Each row of a before or after table is a point. The points were changed in one or more steps. Then noise was added and the rows were shuffled. The steps act on how far a point lies along the listed directions, d1 being the first. Write out the steps. A step turns or swaps two directions, mirrors them in a line or flattens them onto one, adds a multiple of one to another, or multiplies one. Angles are multiples of 10 degrees, from the lower direction toward the higher: turns from -170 to 170, lines from 10 to 170 but not 90. Use the fewest steps. Two steps may share a direction if one is a turn and the other turns, adds or multiplies; they go together, in the order done. Otherwise the lowest direction goes first.
(in the rows, 128 means zero)

Directions:
(1): [129  90]
(2): [166 129]
Before:
[[125 139]
 [158 144]
 [167 138]
 [125 150]
 [ 90 136]
 [174 163]
 [109 152]
 [109 127]
 [104 130]
 [122 151]
 [ 98 150]
 [131 184]
 [190 123]
 [158 109]]
After:
[[125  90]
 [118 120]
 [ 86 167]
 [108 106]
 [112 164]
 [122 190]
 [ 72 124]
 [141 160]
 [130 103]
 [104 118]
 [110 120]
 [135 110]
 [106 155]
 [112  96]]
Steps: turn d1 and d2 by 100 degrees

Directions:
(1): [120 111 118 131 178  91]
(2): [146 140 150 182 121 108]
(3): [117 141 181 118 156 146]
(4): [146 162 100 141 159 158]
Before:
[[124  81 142 112 108  93]
 [124 134 190 143 123 152]
 [120 143 189 165 164 112]
 [144 144  86 123  90 158]
 [117 150 160  84 190 150]
 [127 131 153 133 108 131]
 [120  96 130 102  81 109]
 [147 139 116 137 138 125]]
After (8 x 6):
[[131 152 123 103 169 159]
 [119  94  79 105  72 115]
 [137 114 144 127 122 106]
 [124 136 131 107 115 143]
 [130 151 184 138 137 135]
 [129 122 109 111  79 162]
 [167 142  85 171  85 110]
 [139 130  96 102 171 147]]
Steps: mirror d1 and d3 in the line at 160 degrees; turn d2 and d4 by -130 degrees

Directions:
(1): [102 164 143 131 146  97 160 124  80 116 119 168]
(2): [166 124 112 124  81 155 125 129  85 122 160 161]
(3): [125 138  70  92 178 156 139 140 118 137 139 126]
(4): [118 126  98 127 124 109 112  45 128 124 136 127]
(5): [138 125 155 142 162 163  92 115  88  91 113 104]
Before, 13 rows:
[[116 134 146 125 160 107 125 102  98 115 112 100]
 [109 121 153 127 180 103  92  65 167 127  82  82]
 [142 113 148 158 154 145 106 107 122 112 115  94]
 [128 107  97 121  95 128 121 109 170 174 135 115]
 [119 149 138 135 129 104 156 131 160 157 131 141]
 [129 134 154 135 128 126 149 156 140 143 122 126]
 [102 143 119 111 150 115 146 121 112 145 127 144]
 [129 124 120 126 119 126 116 131 155 130 113 105]
 [151 129 104 117  89 145 130  90  71 109 150 168]
 [124 128 187 154 161 162  90 157  89  93  98  99]
 [144 129 171 151 105 155 132 165 105 121 135 160]
 [141 141 110 110 106 116 147 146 144 141 160 141]
 [ 89 133 137 142 107  76 160 117 187 183 111 133]]
After (13 x 12):
[[126 133  86 113 155 170 121 121  97 146 139 127]
 [121 143 130 119  89  82 164 143 170 154 154 144]
 [162 107 127 117 141 165  95 113  95 106 137  81]
 [127 147 111 121 137 128 132 113  97 105 117 131]
 [132 129 164 140 201 196  77 154  51  78 106  91]
 [143 110 119 120  87 133 122 136 147 155 137 126]
 [176 130 102 104 193 211  58  63  31  77 132 110]
 [ 99 109 134 134  87  68 143 108 212 159 116 116]
 [150 131 135 148 182 163 108  99  73  90 120 107]
 [136 133 137 124 151 153 144 161 113 137 123 126]
 [151 140 120 122 141 148 132 133 141 146 146 131]
 [101 143 106 119 109  89 151  88 120 162 124 160]
 [106 127 166 141 166 138 134 169 153 137 106 119]]
Steps: mirror d1 and d4 in the line at 100 degrees; turn d2 and d3 by -140 degrees; add 1.5 times d3 to d5
